Every row gives one point. The points of each table are mixes of a few directions, plus a little noise. How many directions does each table use, and how many do they share? Where both have some left over, give the other angles between the two spaces (their principal angles), to ten degrees, smallest first.

First:
[[ 32  36]
 [ 19  21]
 [ 18  21]
 [-68 -77]]
Second, 6 rows:
[[-28 -32]
 [ 16  18]
 [ 13  14]
 [ 49  55]
 [-74 -83]
 [ 24  27]]
Directions: first 1, second 1, shared 1

First:
[[ 12 -16  -4]
 [-44  60  16]
 [ 58 -80 -21]
 [  0   0   0]
 [-26  36   9]]
Second, 5 rows:
[[ 69 -95 -25]
 [ -7   9   3]
 [-22  30   8]
 [-16  22   6]
 [-25  34   9]]
Directions: first 1, second 1, shared 1

First:
[[-87  71 -83  -9]
 [ 69 -56  66   7]
 [ 13 -11  12   1]
 [ 14 -12  14   2]
 [ 21 -17  20   2]
 [-30  25 -29  -3]]
Second (7 x 4):
[[-14  -3  23 -17]
 [-22  -5  37 -28]
 [-38  -9  64 -48]
 [ 43  11 -72  55]
 [-23  -6  39 -29]
 [ 57  14 -95  72]
 [ -3  -1   5  -4]]
Directions: first 1, second 1, shared 0; angles 80

First:
[[-14 -38 -40  33 -62 -15]
 [ 15   9  30   5  29 -15]
 [  7  54  62 -59  95  27]
 [ 69  25 -37  36 -32   7]
 [-28 -29 -12   9 -26 -11]
 [-17  25  15 -50  38  33]
 [-32 -46 -17  26 -43 -26]]
Second:
[[-70 -13 -30 -55 -16  44]
 [-11 -35 -51  32 -70  -8]
 [  2  -6  -7  11 -13  -5]
 [  5 -16 -16  25 -29 -14]
 [ 21 -24  63  54  30 -76]
 [ 44  51  13 -19  40  25]
 [-39  18 -20 -62   7  56]
 [ 46  26  48  15  50 -23]]
Directions: first 3, second 3, shared 3

First:
[[-16  27   0  -6 -15 -30 -95 -13  63]
 [ 11  34  20  28 -36 -28   7 -14   4]
 [-16 -39 -31 -28  53  42   2  35  -9]
 [ -1 -20   0 -20   9   7  -4 -12  -4]
 [  8  26  18  19 -25 -20  14  -9  -5]
 [ 22   1 -14  42 -19   7  27   5  -1]
 [  9 -33  -4 -13  14  22  35  -6 -28]
 [-17   4  11 -23  21   2  14  15 -21]]
Second, 7 rows:
[[ -4  24  21   6  -3 -10  41  12 -30]
 [ -8  19  35 -18  -6 -21  21 -12 -25]
 [-15  19 -39  23   4  -1 -88  31  72]
 [ -1  -4  17 -18  -3  -7   4 -19 -11]
 [ 21 -55  -5 -20   3  23  21 -38 -18]
 [  9  -2 -32  39   6  23  22  37   1]
 [ -4  -2   3 -11  -1  -6 -21 -11  11]]
Directions: first 4, second 3, shared 3

First, 9 rows:
[[-10 -17  22   0  19  38 -11   8 -11   4   9]
 [-29 -38  42 -19  49  76 -26  12  -4 -10  12]
 [ 38  22  -2  69 -42 -16  18   8 -61  61  16]
 [ 21  29 -32  12 -35 -58  19  -9   5   5  -9]
 [-33 -47  52 -18  58  95 -31  16 -10  -7  16]
 [ -7  26 -57 -62 -15 -88  14 -28  84 -65 -37]
 [  0  -2   5   5   2   8  -1   2  -7   5   3]
 [ -3  -3   2  -3   4   4  -2   0   2  -3   0]
 [ 23  30 -32  16 -38 -59  20 -10   2   9  -9]]
Second (8 x 11):
[[-41   1  -4 -23  81  14  17  36   7 -85  49]
 [-52 -14 -25  19   1  14 -10 -78 -31  39  -3]
 [-21  -9 -30  40 -18  16  -6 -75   5  59 -20]
 [ 44   6  18 -19 -59 -10 -26  33  -6  28 -28]
 [-15  22 -29   3  42  16   8  55   2 -52  47]
 [ 42  10  37 -11 -20 -43  17  41 -27 -12   2]
 [ 50   0  27  11  -1 -21  29  13  50  -6 -18]
 [ -8 -16   5 -19 -27  14 -30 -26   0  29 -29]]
Directions: first 2, second 5, shared 1; angles 70

First:
[[ 29   5 -18  18 -30   0  19  25   3 -60  32  18]
 [-55 -21  -8 -17  53  -8  18  29  -1  23   8  39]
 [ 32   6  57  -2 -10  55 -24 -17 -28  28  13  -4]
 [-21  -4 -23   7   7 -32   8 -31  23   7 -23  -7]
 [-39 -11  -6 -13  34 -15   2  -2   5  31 -16   5]
 [ 14   1  40  -9   4  42 -16   9 -26  21  15   5]
 [ 31  10  40 -12 -11  42 -27  15 -31  15   8 -16]
 [  7   5 -37  25 -26 -38  17 -34  32 -34 -12 -10]
 [  2   9 -46   3 -19 -47   4   6  22 -31 -25 -31]]
Second, 9 rows:
[[ 32 -30   2  54 -33  -6 -14   0  13   3  40  12]
 [ 13  27 -25 -14 -19  -3  -3  13   8 -14  -9 -20]
 [-42  -7 -13  -3  31 -12  26 -29  18  14  -7  28]
 [ -3  23 -28  -7 -10  10   4 -10  26  19   8  11]
 [  0  11 -18 -44   8 -22 -25  95 -29 -17 -27 -49]
 [-51 -30  45  -2  57  12  -5 -60  -4  81 -18  20]
 [ 11   0   7  -2  -6  -7  -4  10 -13 -23 -11 -19]
 [ 12   4  21  -5  -1  25   9  10 -19 -24  16  15]
 [ 28   3   8  24 -26   3  12 -30   1 -39   7   1]]
Directions: first 4, second 6, shared 4

First:
[[ -8 -12  -1   5  -5   4   3   3  -6  -5  -2   7   9  -3]
 [ 26  39   3 -17  16 -13  -9  -8  22  17   6 -23 -31  11]
 [-24 -35  -3  15 -14  12   8   8 -20 -15  -5  21  28 -10]
 [  7  11   1  -5   5  -3  -3  -2   6   4   2  -7  -9   3]
 [ 23  35   3 -15  14 -12  -8  -7  19  14   5 -20 -27   9]
 [ 18  27   2 -12  11  -9  -6  -6  15  11   4 -16 -21   7]
 [-62 -95  -8  40 -38  32  21  20 -53 -40 -15  55  74 -26]
 [  9  14   1  -6   6  -5  -3  -3   7   5   2  -8 -11   4]
 [ 10  16   1  -7   7  -6  -3  -4   9   7   2 -10 -12   5]]
Second (8 x 14):
[[-37 -57  -5  24 -23  19  12  12 -31 -24  -9  33  44 -16]
 [-36 -55  -5  23 -22  18  13  12 -31 -23  -8  32  43 -15]
 [ 30  45   4 -19  18 -15 -10  -9  25  19   7 -26 -35  12]
 [ 12  19   1  -8   7  -6  -4  -4  10   8   3 -11 -15   5]
 [  7  10   1  -4   4  -3  -3  -2   6   4   1  -6  -8   3]
 [ 31  47   4 -20  19 -15 -11 -10  26  19   7 -27 -36  12]
 [ 18  27   2 -11  11  -9  -6  -6  15  11   4 -15 -21   7]
 [-23 -35  -3  15 -14  11   8   7 -20 -15  -5  20  27 -10]]
Directions: first 1, second 1, shared 1

First:
[[-34   9 -12   5 -27 -17  49  27   8 -32 -39  10 -16 -35  -3  -3  17  25
   10  -9]
 [-25  41 -17  10 -22  -5  79  26   2 -47 -57   0 -25  -8  -5  -9  31  40
   37 -14]
 [ 16 -34  14  -7  13  -3 -54 -19  -1  36  43   1  18  -3   2   3 -21 -35
  -28   4]
 [ 30 -20  -6  -3  29  23 -44 -18  18  21  27  -5  10  26   3  14 -22 -21
  -20  10]
 [ -8  35   3   0  -8  13  11  10 -27 -14 -17  -3  -6  20   3   0  10  37
   21  19]
 [-20   5  12   1 -22 -27  29   7 -14  -6 -10   3  -3 -28  -3 -15  15   0
   11 -16]
 [ 10 -26  -1  -8  14  22 -71  -4   4  24  28   8  13   9   8  23 -31   1
  -36  37]
 [ 10  38  20   1  -1  -2  23 -12 -36   1   0 -15   1  29  -1 -19  20   2
   34 -10]
 [ 22 -47 -13   0  22  -3 -21 -17  45  18  24   1   7 -10  -4   7 -19 -49
  -29 -20]]
Second (8 x 20):
[[-55 -25 -24 -28 -13  -5  51  20   3  24 -44   4  15 -30  -7   4  -5  41
  -22  -9]
 [-27   7  16  17 -40  -9 -19  33 -15 -40  -6  24 -22 -29   9  13   1  34
    4  34]
 [ 10  18  19  19 -14 -11  -7   2 -11 -26  11   4 -16  -2   3  -6  11  -9
   21   2]
 [ 39  95 -43 -20  50   1 -31 -27   2   5 -17 -16  21 -15   2 -39  44 -17
   -3  22]
 [ 15 -48  23   7   1 -22  12 -21  13  20  34  -6   3   0  -7  -6 -11 -57
    0 -48]
 [  8  13   7   8  -2   6   4   0  -8 -12   1  -3  -8  17   1   0   4   4
   16   2]
 [ 10 -43   8   3   4  -8 -32  -9  18  16  31   6   5 -12   0   8 -20 -34
  -23  -6]
 [  0 -18  -6  -6  14  47  23   1  -1  14 -10 -12   2  70  -1  27 -25  36
    8   3]]
Directions: first 4, second 5, shared 3; angles 70

First (11 x 24):
[[ 58 -40 -18  59   4  23 -34 -42  13  22 -15 -10  -6  -3 -23   2   2  14
  -18  24 -27  41 -18  13]
 [ 80 -53 -23  61  -5 -13 -49 -64   3  19 -23 -21  -6   2 -16  21  -9  -7
    9  13 -23  30 -37  32]
 [-23  17   8 -33  -7 -31  12  14 -13 -14   5   1   3   4  16   8  -6 -18
   24 -19  18 -29   2   1]
 [ 58 -40 -18  54   2  14 -34 -44  10  19 -16 -12  -5  -2 -19   6  -1   8
  -11  20 -24  35 -21  16]
 [-69  50  23 -86 -14 -66  39  46 -29 -35  16   6   8   9  40  12 -12 -39
   51 -45  45 -71  11  -4]
 [-10   8   4 -21  -6 -29   5   4 -11 -10   1  -2   2   4  12   9  -7 -16
   22 -15  13 -21  -3   5]
 [-38  27  13 -48  -8 -38  21  25 -17 -20   9   3   5   5  22   7  -7 -22
   29 -25  25 -39   6  -2]
 [  3  -5  -3  32  15  66   1   6  23  16   3  10  -3  -9 -23 -25  17  38
  -50  29 -22  40  16 -19]
 [-15   7   2  13  14  57  12  19  18   9   8  13  -1  -8 -15 -26  16  33
  -43  21 -13  26  22 -23]
 [-26  15   6   2  13  54  18  27  16   6  10  15   0  -8 -11 -26  16  31
  -40  17  -8  19  25 -25]
 [-18  14   7 -32  -8 -38   9  10 -15 -14   3  -2   3   5  17  11  -9 -22
   29 -21  18 -30  -2   5]]
Second (9 x 24):
[[ 12 -28 -17 -19 -13 -19 -12 -13 -14 -16  -1  -9  20  14  12  36  -6 -11
   23  12  27   6  13  27]
 [-27  62  38  42  29  42  26  29  32  36   2  21 -45 -32 -26 -81  13  25
  -53 -26 -59 -13 -28 -62]
 [  7 -17 -10 -11  -8 -11  -7  -8  -9 -10  -1  -5  12   9   7  22  -4  -7
   14   7  16   3   7  17]
 [  7 -16  -9 -11  -7 -10  -7  -8  -8  -9   0  -5  11   8   7  20  -3  -6
   13   6  15   3   7  16]
 [-10  24  14  16  11  16  10  11  12  13   1   8 -17 -12 -10 -31   5   9
  -20 -10 -22  -5 -11 -23]
 [ 12 -27 -16 -18 -12 -18 -12 -12 -14 -15  -1  -9  19  14  11  35  -6 -11
   23  11  25   6  12  27]
 [ 16 -35 -22 -24 -17 -24 -16 -17 -19 -21  -1 -12  27  19  15  47  -8 -14
   30  15  35   7  16  36]
 [ 16 -35 -22 -24 -17 -24 -15 -16 -18 -20  -1 -12  26  18  15  46  -8 -14
   30  15  34   7  16  35]
 [-32  72  44  49  35  49  31  34  37  42   2  24 -53 -38 -31 -95  16  29
  -61 -30 -70 -15 -33 -72]]
Directions: first 2, second 1, shared 0; angles 50

First (10 x 32):
[[-11  -3 -16   3 -23  -1  14   2  20  -2   4  22  30   0   3   3  -3  14
  -20  -2  -7 -21   8  -4   5 -18  18  -1   5  12 -10 -15]
 [ -7 -17 -36   9 -12  -5   3 -27 -33  19  30 -28 -15  20 -15  23  15  44
    9  -6  -4   0 -18  54 -45 -41  -8 -29  10  32   1 -10]
 [-21 -10  -4 -16 -10   9  48  -2  33 -20  13  -1  16 -12  38  11  11   6
    2  41  11  14 -27   3  12  28 -19  15  27  -8   6   5]
 [-10  -7  -7  -2 -13   8  31 -27  -5 -11  17   6  18 -16  10   7   5  11
   -6  24 -18 -11  11  14  -3  -8   2  -9  13  14  -3  -6]
 [ 10  10  14   7   0   2  -5 -10 -12  -5  -9  19  11 -17 -10 -13 -11 -14
  -11  -2 -27 -22  38 -15   6  -9  20  -9 -15   5  -3  -7]
 [ -4   3  -2   1 -14  -5  -9  12  21   2 -10  31  27   1  -8  -8  -8  -5
  -24 -19   5 -19  18 -25  27  -9  24  16  -1  -3 -21  -6]
 [ 29  20  47   0  40   4 -33   9 -22  -6 -29  -9 -34 -14  -8 -25 -12 -49
   19  -2  -6  14  20 -29  12  35  -8   4 -27 -27  16  19]
 [  0  -5  21 -14  16   7  -3 -29 -28  -7   8  -8 -12 -18  -4  -3   9 -20
    6  17  13  17   8   3  27  23 -17  23  17 -18 -16  26]
 [ 20  17   1  21   8  -3  -9  25  -1   5 -18 -10 -17  10  -1  -7 -15   3
   14 -12 -33 -10   2  -1 -48 -15   8 -44 -39  16  40 -22]
 [ -7  -8 -17  -8   6 -17 -36  46  27  25  -7 -22 -25  45  -7  10  10  10
   10 -37  65  35 -61   0   9  14 -22  34  12 -22  -8  17]]
Second (9 x 32):
[[ 37  16  -4   3 -10   0   3  11  -7   9 -15   3  19  13  -5  20 -25  -3
    6  13 -13 -35  10 -12 -22  -6   3  -9  -5  -8  13 -19]
 [ 45  -4  -8 -15 -11   1  19 -47 -95  60  14 -37  -8   1 -35  33 -10 -13
   10   5  82 -15  44 -13  28   0  -4  66  48 -66 -85 -14]
 [  1   3  -1   3  -4   1  15   6   5   2  -3  -2   1  -4   8  -2  -4   0
    1   2   0  -2   5  -8  -4   1   5  -2  -4  -3   1 -12]
 [-12  -4  -3  -4  -1   2  20   7  16  -4   3  -8  -4  -3  18   0   7   3
    4   9  12  16 -16  -1   3  13  -8   6   7  -6   3   0]
 [-34 -14   5  -4  12  -1 -19  -5  18 -19  12   4 -13  -3   3 -15  23   4
   -5  -9  -3  30 -24  19  15   6 -10  -1   2  18   5  29]
 [  8   9   0   2  -1  -1 -12  22  30 -17 -12  14  15  14   7   7  -9   3
    2  11 -34 -14 -20   3 -22   0  -5 -25 -14  18  41   3]
 [-17  -6   7   6   8  -3 -25 -13  -7  -6   5  10  -9  -8 -15 -19  11  -1
  -11 -22 -13   8  12   9  11 -13  11  -7 -10  18  -7  12]
 [  4  -5  -3 -16   2   0 -10   5  12  -8   4  -5   5  19   4  23   5   3
   10  21  10   8 -40  15  -1  18 -29  11  20  -5  14  24]
 [-32   4   8  26   3   0  10  13  28 -17  -8  20  -7 -28  14 -47   4   2
  -18 -29 -42   5  28 -12  -7 -19  38 -38 -44  34  15 -23]]
Directions: first 5, second 4, shared 2; angles 70, 90
